Every row gives one point. Each copy is the shape, with its points in the same order, turned, moved and blurred by noise. Is it also mirrored, or only turned?

Shape, 7 rows:
[[-35 -34]
 [-20  14]
 [-18 -45]
 [  2  30]
 [ 37  -6]
 [  9  27]
 [ 26  10]]
Copy 1:
[[  2  36]
 [-35  -3]
 [ 20  25]
 [-37 -28]
 [ 10 -45]
 [-31 -35]
 [ -4 -39]]
Copy 1 is: mirrored
Copy 2:
[[  8 -60]
 [-26 -25]
 [ 23 -38]
 [-38  -6]
 [ 11  16]
 [-35   5]
 [-15  13]]
Copy 2 is: only turned
Copy 3 (7 x 2):
[[ 59  -3]
 [ 17 -28]
 [ 51  15]
 [-11 -27]
 [-17  21]
 [-14 -16]
 [-17   5]]
Copy 3 is: only turned

Shape (7 x 3):
[[ 43 -32  33]
 [ 44   0 -12]
 [ 37 -14 -20]
 [ -3  26  -5]
 [-23  -1  11]
 [ -8  35  14]
 [-19   1 -17]]
Copy 1:
[[  6 -50 -30]
 [ 26 -28  18]
 [  8 -31  23]
 [ 19  22   5]
 [-11  22 -15]
 [ 27  31 -14]
 [-10  23  13]]
Copy 1 is: mirrored
Copy 2:
[[ 14  60  15]
 [-26  24  27]
 [-16  19  38]
 [-21 -10 -15]
 [ 19  -6 -18]
 [-15  -2 -34]
 [  3 -23   1]]
Copy 2 is: mirrored
Copy 3:
[[ 39  40  10]
 [-16  37   8]
 [-16  33 -14]
 [-25 -13  26]
 [  9 -29  11]
 [-11 -17  46]
 [-14 -23   1]]
Copy 3 is: only turned
Copy 4, 7 rows:
[[ 23 -23 -40]
 [-26 -36 -23]
 [-18 -44  -8]
 [-38   9   7]
 [ -2  18  18]
 [-33  30   1]
 [-18  -3  32]]
Copy 4 is: only turned

Shape:
[[ 14  12  -7  -1]
 [ 21 -23  32  41]
 [ 37 -30 -21  37]
 [-21  26  -6  -4]
 [ -6 -23   9  35]
 [-11  14 -23 -22]
 [  0  42 -45  -1]]
Copy 1 (7 x 4):
[[  2  -4  -8  -4]
 [-29   2 -11  52]
 [ 11  34  -2  44]
 [-13 -12  11 -26]
 [-34  20   6  26]
 [  1  15  -6 -39]
 [ 29  -6  21 -35]]
Copy 1 is: only turned
Copy 2, 7 rows:
[[ -1 -20  16  -8]
 [ -8 -41 -47   9]
 [ 38 -50 -19  17]
 [-28  -3  27   8]
 [ -8 -21 -28  29]
 [ -4   7  33   0]
 [ -6 -23  60   9]]
Copy 2 is: only turned

Shape, 8 rows:
[[ -5   5  34  40]
 [ 11   7  24  32]
 [-19  22  -1 -30]
 [ 21  -8  28 -30]
 [ 26 -34  40  19]
 [-46  16 -22 -25]
 [-21  -2 -12   1]
 [-29 -16  36   1]]
Copy 1:
[[ -4  48  19  28]
 [-13  38   8  19]
 [ 27   3  19 -27]
 [ 16 -25   8  18]
 [  7  10 -10  60]
 [ 49  27  -4 -46]
 [ 19  27 -13 -12]
 [ 43  31  13  32]]
Copy 1 is: mirrored
Copy 2:
[[  7 -27 -16 -42]
 [  2 -35 -12 -25]
 [-15  15  28   5]
 [ 29 -22  27  16]
 [ 47 -41 -17  -7]
 [-27  44  11   5]
 [-10  13 -12   2]
 [ 31   9   1 -25]]
Copy 2 is: only turned
Copy 3, 8 rows:
[[-30 -21 -24  13]
 [-24 -20 -11  -4]
 [ 25  35 -31  -6]
 [-14  40  10 -14]
 [-39  -1  28   6]
 [ 51  26 -38  17]
 [ 23   2 -14  15]
 [-18  22 -17  34]]
Copy 3 is: mirrored
Copy 4, 8 rows:
[[  5 -46  24 -26]
 [ -4 -36  30  -8]
 [ -4  -7 -35  13]
 [ 27  -5   9  35]
 [ 33 -17  51   1]
 [-12   9 -49 -13]
 [ -8   4  -9 -17]
 [ 36 -18  -5 -21]]
Copy 4 is: mirrored

Shape, 12 rows:
[[ 13 -20 -11  42 -25  15]
 [-26 -22   0  38  -6  10]
 [ 19  54  12  -1  -1   3]
 [-28  -9  -6  37 -42  13]
 [-24 -39   8  31  -3  -1]
 [ 53  10  12 -12   5  -8]
 [ 31  37  14  30  -7 -19]
 [ 21  31  24  -6  -4 -14]
 [-31 -19 -35  48 -19 -12]
 [-15 -23  -5  58   7  20]
 [ 20  18  16 -10  22 -28]
 [ 19  27  -8 -15  20   0]]
Copy 1:
[[-12 -27  -2 -40   5 -29]
 [-33 -17  -4  -5  12 -27]
 [  9   5  60 -11 -27  12]
 [ -3 -28   4  -3  28 -37]
 [-40 -21 -20  -1   9 -13]
 [  5  -7  18 -36 -48  32]
 [ -3  -7  48 -36  -1  25]
 [  7  -5  39  -9 -21  31]
 [-19   7 -14 -19  40 -34]
 [-51 -16   4 -24   9 -37]
 [-11  13  21 -10 -28  40]
 [ -2  23  25 -13 -43   9]]
Copy 1 is: mirrored
Copy 2, 12 rows:
[[ 41  30  24   1  -6  -8]
 [ 24  26  -4 -19   1 -29]
 [ -7   0 -14  49 -42  21]
 [ 51  26 -16   0  15 -15]
 [  5  21   7 -15  20 -33]
 [-18  -8  37  31 -32  27]
 [-10  35  10  50 -23  14]
 [-20   0   3  44 -19   9]
 [ 32  49 -11 -26  22   1]
 [ 26  41   6 -28 -12 -28]
 [-43   2   8  20 -14  18]
 [-16  -5  -2   7 -39  29]]
Copy 2 is: mirrored
Copy 3, 12 rows:
[[-18 -19   9  14 -45  -6]
 [ -4   8  25  29 -26 -17]
 [ 22 -32 -35  23  12  27]
 [ 17  -8  14  20 -45 -26]
 [ -1  27  39  15 -17  -9]
 [-13 -21 -23 -15  14  38]
 [  3 -10 -43  23 -17  31]
 [ 19 -12 -27   7  12  31]
 [-10  25   4  26 -39 -49]
 [-25   6  25  46 -30 -14]
 [  0   9 -25   7  31  31]
 [ -5 -21 -29   9  33   6]]
Copy 3 is: mirrored

Shape:
[[-24 -29  -2  14  21  18  17  13]
 [ -1 -14  18 -11  -2  11 -13  27]
 [  0 -21  -3  13  54  18  -3  -3]
 [ 17 -17  18 -23  -3  -4 -16   2]
 [ 20 -13  -9 -45  26  -6   3   2]
 [  4  18  18 -29  -9  -6   6  -4]
 [ -9 -23  31 -19  -3 -25  -8  -3]
 [ 30  13  12  13  -5  27  30  -4]
 [-15   3  -2 -26  34   6   4   2]
 [ 13  19  16 -28  42 -47  18  -5]
 [ 10 -23   7   2  -2 -24  16   0]
 [  2   9   2  29 -11 -25   3   1]
 [ 20  -6  -1 -14  16   7  37 -10]
 [-18  19  26 -14  10 -15 -12  -7]]
Copy 1, 14 rows:
[[  0  -3  -4   1 -31   2  32  31]
 [-23   6 -23  24 -24 -11  -4  10]
 [-16   1  -3  -2  11  20  30  43]
 [-21   7  -6  12  -3 -22 -22   6]
 [-52 -16  19   0   3  -7  -9   8]
 [-17 -23 -18  -1  -2 -15 -20 -17]
 [ -6  -7 -12  -3 -15 -32 -30  25]
 [ 11 -18 -10  25  11  -6  26 -24]
 [-35 -18 -13 -18 -10   9   6  15]
 [-22 -60  -1  -3  19   1 -31  24]
 [  7 -16  14  13 -12 -18 -12  17]
 [ 29 -14  -3  15 -14  13 -23   4]
 [-10 -31  16   5   9 -12  19  -2]
 [ -8 -17 -34 -18  -4  -2 -27   9]]
Copy 1 is: mirrored
Copy 2:
[[ 25 -32   6   1 -36   9  12  -9]
 [ 25   2  17   8  -8   0 -21   1]
 [  5 -44  -6  35 -23  12   9   7]
 [  2  12  22  11   5  15 -16  13]
 [ 15  -6  28  23  13  18  16  41]
 [  5  16  26   5  24  -7  13  -1]
 [-12   4  48  -2  -7   9 -10   3]
 [ 18   1 -19   8  25  24  19 -29]
 [ 13 -19  21  23  -4 -14  25  18]
 [-13 -34  55  22  41   5  23  10]
 [  0 -17  26 -16   5  28   1  -1]
 [-10 -27   5 -28  18   2  -7 -16]
 [ 15 -11  10  13  14  32  36   0]
 [-16  -5  33  10   8 -26   3  -6]]
Copy 2 is: only turned
Copy 3:
[[ 24  14   2  -5   5  -1 -12 -41]
 [-23   3  -9  16   3   0   5 -23]
 [ 22   3  31 -10  12 -29  10 -31]
 [-23   3   2  25 -20 -13   9  -1]
 [ -8  -1  24  -9 -29   0  27   7]
 [-20  23 -14   1  -8  -7   7  23]
 [-18  38   7  31 -20  -7  -1  -7]
 [  1  -6 -34 -22  -4 -40 -12   2]
 [  6  19  16 -13   7   4  22  -1]
 [-25  49  32 -32 -21 -21  14  18]
 [ -8  19   7   2 -30 -15 -24  -9]
 [-18  21   5  -1   5 -25 -47   3]
 [ 13   6  -5 -25 -26 -21   2   4]
 [-19  42   7  12  16 -12   6  13]]
Copy 3 is: only turned
Copy 4 (14 x 8):
[[ 31 -12  27 -17  -8  17 -10 -24]
 [-10  -5   2 -32  12  12  12 -12]
 [ 13   1  33  13 -18  41   5 -10]
 [-11 -13 -14 -12   4   7  27  -5]
 [ -6  10 -15  13 -17   8  37 -34]
 [  6  18 -29 -14   6  -9  21   2]
 [  8 -21 -36 -17  10  18  10  -9]
 [ 15  14  24   6  19 -27  14  14]
 [ 16  25  -3  -6 -21  24  11 -20]
 [ 11  34 -44  35   9  20   7 -19]
 [  8 -20 -16  10  11  -4  -3 -15]
 [  0  -6 -11   2  10  -8 -33  12]
 [ 25   9   4  21  -1 -13  22 -16]
 [ 10  18 -32 -20   0  23   2  12]]
Copy 4 is: only turned

Shape (14 x 9):
[[  0  17 -12 -25 -26  36 -23  11  15]
 [ -1   5 -18  10 -25  60   0  39  22]
 [ 30  -7 -30 -26  11 -18  31  -5 -36]
 [ 13  22 -10 -20  20  -5  44  -2 -19]
 [-17   9 -10  -9  15  -4  20  -5 -24]
 [ 27  25  14   3  -4  34  18  -7  39]
 [ 19  25  31   7  -9  23   1  13  16]
 [-20 -24  -4  21  41 -28 -43  36  -7]
 [ -3  19   9   6 -42  13  13   8  35]
 [-23 -28  10   3  36  -8 -28  -8  -9]
 [ 13  27   7  32 -21  29 -16 -11   6]
 [ 11  36 -15 -15  28 -19  16  11 -10]
 [ 13  27  17 -17  18  -3  31  13 -29]
 [-10 -33   5  -5  22 -29 -24  11 -32]]
Copy 1 (14 x 9):
[[  8  16 -12  24  28 -14  17  39  10]
 [-20   2 -35  40  55 -21  23  12   9]
 [ 16  22  22   7   2  -4 -42 -34  37]
 [  1  12  -1 -11   7  16 -31 -21  48]
 [  2  19  -4   7  -6  27  -5 -22  17]
 [-17 -20  -5  -7  29 -11  20  25  48]
 [-30 -14 -14 -14  15 -13   4  33  20]
 [-12  47   8 -37  -1 -15  30 -31 -46]
 [  2 -35 -20   3  44   5   9  23   4]
 [ -3  28   5  -8 -35  -1  41 -25 -15]
 [-44 -15   8  13  19  10  15  39   5]
 [  1  32  10 -26  15  17 -20  -5  27]
 [-11  14 -18 -19  -7   7 -36  -8  28]
 [  9  28   9  -7 -35 -10   2 -30 -30]]
Copy 1 is: only turned
Copy 2:
[[ 10  12  26 -23  23 -27  -2  27  -9]
 [ 18 -13  42 -36  -6 -18 -32  23   9]
 [ 22 -18 -30  18   1  21  -3  -8 -50]
 [ -2 -37 -15   5 -21  16  18   5 -35]
 [-24 -29 -13   9   9   9  -2  -2 -14]
 [ -2   1  40 -48 -16  14  28   4 -21]
 [  5   5  37 -16 -17   3  24   4   3]
 [-22  28 -36  17 -12 -29 -26 -40  26]
 [  7 -19  50 -31  16 -18  18 -12  -6]
 [-31  20 -34  -2  14   7 -14 -24  16]
 [-22  18  53 -14  -4   0  -8   4 -15]
 [-16 -21 -25   8 -28 -17  18  -1 -33]
 [ -5 -30  -1  20 -20  13  31   5 -10]
 [ -6  20 -41  29  15  -2  -6 -27   9]]
Copy 2 is: only turned

Shape:
[[-18 -16 -29  14  -8   5 -33   0   7   1 -14]
 [ -1  20 -11  25 -21  31   0  16 -19   8  -4]
 [  2  24 -15  20  15  -4 -10  36  37   7   4]
 [-20  14 -20  -4  -7   0  35 -11 -13 -18  49]
 [-18  25  14 -20 -10 -15  11   2  -3   9  -8]
 [-22 -20  37  31   9   6  17  -7  18 -19 -21]
 [ 22  -9  19  30   0  -8   3  14  -5  16  44]
 [  9  -5 -18 -22 -11 -25  13  -8 -16  30 -17]
 [ -5   2 -12 -14 -36  -7  23 -17   9   6  12]
 [  0 -17   7 -43  -9  11  -2  21  -1 -27  -1]
 [ 26  19 -15   1 -19  22  -5   2 -28 -12 -26]
 [ -4  13  13  23 -15  -5  -5   0  14 -31   5]
 [ 21  33 -12   1  -8  36  -3  -6 -16  12   0]
 [ -2  17  16 -18 -21 -11  27 -47 -29   6  -3]
 [ 10  13  17  22  -2  33  17  17  -2 -40  24]
 [  5   3  13  -6 -11 -19  23 -29  -3   7  48]]
Copy 1:
[[  5 -13 -28  26  12 -10 -33  11 -17 -24 -15]
 [-21 -15  -3  29  -5 -26  23   9   1 -30 -19]
 [-20  13 -11  37  17 -16 -24 -22  26   5 -22]
 [ 33  18  -4 -19   3 -25  31   8  20   5   0]
 [-17   8   3  -6 -19   6  -7  27  19  -2 -24]
 [-39 -13 -27   3  -2 -12 -12  35  -6  33  23]
 [-11  -8  11   6  -8 -18  21 -35 -14  33  -7]
 [  2 -25  14  -2 -11  31 -15  12   7 -21 -19]
 [ 17   3  16   1 -27  -2  -9  17  10 -15   9]
 [-15   0  24 -27  15 -31 -27  28 -15  -9 -14]
 [-23 -10  19  22  19  -2  16  21 -13 -48 -12]
 [-19  29  -6  27   3 -18  -1  20  -9  11   4]
 [-27   0   5   8   0 -13  26  -6   2 -52 -12]
 [ -4   1   0 -25 -33  27  26  39  -4 -19   5]
 [-31  11   8   4  22 -50  30   9  -2   5  11]
 [  9  13   7 -25 -23   6  17 -11   4  16  12]]
Copy 1 is: mirrored
Copy 2 (16 x 11):
[[ -3 -30   2  12 -20  17  17   3   6  -9 -32]
 [  9 -15 -11   9  15  13   5 -49   5 -11 -25]
 [  8   0 -13  -8  12  53 -18   2   2  -2  -6]
 [ 15  -7  12 -32  29 -31 -14 -14  11 -44  -5]
 [  6  16  11  18  18  -5   5 -13  15 -12  20]
 [ 21  30  14   4 -21 -14  -9 -11 -24  28 -24]
 [ 12 -35  11 -23  19   8 -26 -28 -17  21  16]
 [  4 -26 -15  39   4 -18  -5   0  15 -13  25]
 [ -9 -10  13  15   8 -27 -27 -11  22 -24  -1]
 [ -2   6  12  -1 -41   0   2 -27  -1 -36  27]
 [-15 -12 -33  24   1  -2  12 -48 -11 -26  -6]
 [-11  12  19  -3  10   3  -8 -15 -26  -7 -18]
 [-18 -11 -35  -3  16   2   5 -48  15 -11  -5]
 [-10   4  -2  23  25 -60   3 -23  11  -7  17]
 [  9  15   2 -35   5   4 -16 -53 -23 -19 -13]
 [ -6 -15  21 -23  28 -39 -26  -9   6  -1  22]]
Copy 2 is: only turned

Shape:
[[ -6 -10 -19  15   6  -6  35   5   0 -24  -2 -12]
 [ -7 -25  -7 -18 -19 -20  18 -13   6   9  20  23]
 [-30 -22  22   7  16  -5   5  -6 -16   2  -7 -31]
 [ 50 -16  17   5  15  12  15 -19  33 -24 -10   8]
 [ 27  11  39  -5  14   4  -9 -24 -18 -43 -13  33]
 [ 12 -43   0  20  -7 -10 -17  37  15  -2  10 -12]
 [  9  12   2  30 -15 -40  18  -8  -1  -3  24  13]
 [ 30  16  32 -32   9  -2  13  -4  10   2  12 -32]
 [ -4   0   5  34  -9  39   1   5  26  21  -8  25]
 [ 23   9   5  43 -17 -24   1   7   5  19 -26  22]
 [-19 -34  15  11   0  50  28 -27   9  18  -7  30]
 [  4   5  20   8 -47 -19 -21 -19  -9  -5 -10  -2]
 [  0 -27  21  20 -12 -17   9  -7  17  -5  23 -25]
 [-26 -18 -16 -11 -12 -19   4  -8  44 -32  -2  -4]
 [-13 -14 -11  -2  19  11  -6 -23  -4  -1 -11 -18]]
Copy 1, 15 rows:
[[ 31   5   2 -15  25   1  18   5   2  -3  -4  13]
 [ -8  -8  13 -30  -2   5   8   9 -36  18  -2  -7]
 [-10   9 -34 -22  29   2  -2  -1  12  -7 -28 -19]
 [ 16  12   1 -12 -38  34  15 -11 -17 -37 -14  27]
 [  9 -31 -34 -30 -45  38  20  -7  15 -31  14   3]
 [ -2  37  28 -41   6 -18 -14  -5  -4 -33   0 -13]
 [ 16  -1  15 -10 -20   8   2  52   6  10   9  -3]
 [-19 -10   4   9   8  50   4  16 -18 -40 -18  -5]
 [  3  -5  -8   4 -25 -37 -30  -8  -2 -12 -12  31]
 [ 24  19 -11   1 -28   0 -34  25  -1  -9  27   4]
 [ -7 -15 -22 -22 -20 -14 -21 -30  -9  24 -38  36]
 [-30   6 -27 -20 -16  -3   1  36  -2 -20  33   5]
 [-11  24   5 -25   4   3   0  34  -4 -13 -30  -1]
 [ 13   8  -8 -24   9 -26  40  13 -43 -16  -7  -8]
 [-11  15 -25   4   9  -7  25 -23   4  -4  -8  -2]]
Copy 1 is: only turned
Copy 2 (15 x 12):
[[ 13 -14  12 -12  -3   9 -15   3 -12 -23  37  -4]
 [-22 -11  15 -35  -4  -3 -23 -22   7  -3  -8  -6]
 [ 46  -5 -17   1   5   9 -33   4  12   1   2  -8]
 [-22 -23   3  25 -30  44   4   1  24 -14  15  16]
 [-29 -22  -1  19  -2  32  23  44  31  25   1 -12]
 [ 15  16 -13 -17 -47  10  -7  -3   5 -45 -10 -19]
 [  9 -38  32 -21 -24 -15   8  -7  17  -6   0 -23]
 [ 10 -27 -31   5 -12   4  26 -15  19  14   5  34]
 [ -7  30  31  26 -19 -18 -26  10  29 -21   4   9]
 [-10  -1  12  14 -40 -25  -3  -3  36 -13  19 -43]
 [-10  25  34  16  15  19 -48  -6  35   3   0  27]
 [ -6 -18  -9 -15 -37 -24 -15  26  33  24  -4 -15]
 [ 29 -22   3 -31 -33  11 -19  -4  23 -13 -11   0]
 [-18 -32  -3 -33  -3   2 -33  12  -2 -44   1  12]
 [ 12  -9 -18  15   3   1 -37   7  -8   4   6  -3]]
Copy 2 is: mirrored
Copy 3 (15 x 12):
[[ -3 -45  -5 -35  -3 -10  -7  -3  -9 -10  -3  -4]
 [-18 -11  -7  -5   6   0 -20  -2  40  -1  -8 -26]
 [-17 -13  22   0  14 -20 -12 -27 -22   9   5  11]
 [ -7 -35  11 -31 -24  40  31  -7  23   7  22   8]
 [ 16  14   6 -32   2  47   8 -16   0  11  45  -3]
 [  2  -5  35 -18 -22  -7   5 -12  10 -31 -43   6]
 [-11 -18 -21  -5  -2  41 -28   4  -6 -13 -17 -19]
 [  7 -18  10   1  -3  23  29   3  -9  53 -17 -10]
 [-12 -16  23 -11  -6  14 -15  43  18 -12  11  38]
 [ 16 -27   8   8   7  43 -21  11   7 -37  -9  14]
 [-30 -24  31 -12   7  -6 -23  16  42  13  38  27]
 [ 18   8   7  36 -14  19 -17   4  -2 -13  12 -23]
 [-26 -14  11   4 -31   3  -8 -16  -2   2 -19  -5]
 [-11 -17 -33  -4 -19 -29  15  -5  21 -22   1  -2]
 [-19 -19  17  -9  19 -14  17   0  -9  -6  20  -2]]
Copy 3 is: mirrored
Copy 4, 15 rows:
[[ -3 -34   2  -9  13  38 -12   8 -12 -10  -9  10]
 [ 36 -46  33   3  -1  -1   5  -1  21 -24  -6  14]
 [  1 -35  10 -42  43  14   0  29  16   5   7 -14]
 [ 12 -13  20  -8  -3  -9 -37  29 -23  31 -14  41]
 [ 32   5  58 -32  -8  13 -14  60 -34   8  -4   8]
 [  0 -36   9 -18   9 -14 -12 -16  -3  13 -33 -29]
 [ 10  -9  37  23   7  30 -16  11  18 -20 -25  -8]
 [ 22   2   2 -24  -3 -10 -49  28  21  -2  25   7]
 [-39 -15  28  -1  -2 -29  23  18  -6   4 -15  13]
 [-16  -4  41  27  29 -11 -13  16 -18 -15 -23 -10]
 [-28 -53  41 -20   1 -13  30  29   6  12   8  39]
 [ 22 -24  27   7  14 -17  -6  58   7 -24 -25 -28]
 [  9 -35   9 -13  16   4 -21  15  34   9 -34  -3]
 [ 34 -30 -11 -19  16   3  13  12   1 -22 -41  29]
 [ 13 -25  -1 -20  26   8  19  26  -6  10  15   3]]
Copy 4 is: only turned
